Each point is reached from the start by the listed moves, each made once or not at all, plus a little noise. Is the number of moves made odd or even? Then give how often each move was made.

Moves:
(1): 238,57,47,-140,202
(2): -63,294,-252,-31,155
Start: 100,119,112,87,-18
Points:
120,128,102,82,-25 -> even (0, 0)
45,421,-142,64,124 -> odd (0, 1)
271,467,-95,-72,339 -> even (1, 1)

Moves:
(1): 397,5,146,-74,126,207
(2): -60,315,83,-38,2,-79
(3): 28,-85,180,308,-25,273
(4): 80,29,-182,133,-294,-4
Start: 129,99,69,77,54,-182
Points:
132,94,72,65,50,-172 -> even (0, 0, 0, 0)
586,126,46,141,-129,9 -> even (1, 0, 0, 1)
149,15,226,395,49,106 -> odd (0, 0, 1, 0)
520,92,223,2,182,41 -> odd (1, 0, 0, 0)

Moves:
(1): 258,6,95,-37,88,-74,-51,20,94
(2): -65,233,-31,-168,200,201,119,-90,89
(3): 44,34,226,-90,7,30,177,25,-79
(4): -51,98,-32,183,-37,122,58,9,62
(5): -46,-102,25,47,152,18,57,11,-19
(6): 79,-52,113,-92,92,257,-20,7,-18
Start: -309,90,117,47,-108,-17,76,40,119
Points:
-255,340,400,-295,164,463,361,-20,129 -> odd (0, 1, 1, 0, 0, 1)
-255,385,416,-152,143,600,417,-16,158 -> even (0, 1, 1, 1, 0, 1)
-24,135,433,-57,-15,-49,199,101,94 -> even (1, 0, 1, 0, 0, 0)
-148,399,148,7,120,234,241,-2,323 -> odd (1, 1, 0, 1, 0, 0)
-397,225,103,-91,224,197,272,-47,215 -> even (0, 1, 0, 0, 1, 0)

Moves:
(1): -30,99,-83,-55,503,-89,-104,89,172
(2): 73,166,-197,-24,-1,-14,-255,28,-28
(3): 99,137,47,-121,-90,99,-29,152,-315
(4): -21,43,141,320,-73,-7,-2,5,0
(5): -199,118,-233,189,-38,-30,-8,39,-217
(6): 24,-125,72,253,45,-106,36,-378,-211
(7): 260,-190,-270,-108,133,104,192,39,-9
(8): 41,-490,-3,-100,-3,200,-17,-33,-70
(9): -129,96,75,-61,-136,318,-72,-42,104
Start: 2,84,-8,-116,116,-71,10,2,97
Points:
8,-302,-106,-267,626,28,-118,50,221 -> even (1, 0, 0, 0, 0, 0, 0, 1, 0)
-171,520,-123,209,420,-141,-146,305,-282 -> even (1, 0, 1, 1, 1, 0, 0, 0, 0)
-298,-229,-189,104,473,238,-136,-319,-143 -> odd (1, 0, 0, 0, 1, 1, 0, 1, 1)

Moves:
(1): 39,-42,81,-42,117,-72,43,-69,65,-362,-240,347,-90,255,80
(2): 38,-55,237,-7,81,86,93,-557,-11,147,91,-68,-132,-221,17
(3): -313,52,-155,18,-53,-48,39,-219,-118,90,-171,-14,54,157,136
(4): 164,-39,-83,-147,-76,-31,163,4,-27,60,-140,-39,325,-89,-170
(5): 18,84,217,152,98,41,9,14,82,-209,-234,43,61,198,-253
(6): 79,32,-231,8,-246,40,110,-51,-28,-155,225,13,75,-289,-386
(7): -136,227,56,-200,-46,-1,-100,15,164,-24,-55,264,81,-104,-17
(8): -160,23,-163,-10,104,-9,-55,46,-110,-148,150,-8,-83,96,-60
(9): 99,54,-140,-191,-210,124,-15,1,-59,115,-25,96,-108,171,22
(10): 5,-67,-26,-88,75,-42,-11,-56,-215,2,-177,83,-91,-141,154
(11): -4,121,-166,51,112,-162,106,256,114,107,-35,23,107,22,-66
(12): 50,171,-31,142,-11,-119,243,-21,-131,-72,105,75,-12,108,135
Start: -76,-146,150,-77,75,-103,-2,-52,-80,83,113,-34,40,-154,-75
Points:
-368,230,-322,152,275,-480,474,-142,-414,-661,-277,524,65,248,-320 -> even (1, 0, 1, 0, 1, 1, 0, 1, 0, 1, 1, 1)
-329,88,-298,-137,46,-71,269,-610,-423,42,-72,137,-76,-166,-519 -> even (0, 1, 1, 0, 1, 1, 0, 1, 1, 1, 1, 0)
-351,229,-139,-234,-90,-350,328,-449,-333,-435,-210,734,50,-164,27 -> even (1, 0, 1, 0, 0, 1, 1, 0, 0, 1, 0, 1)
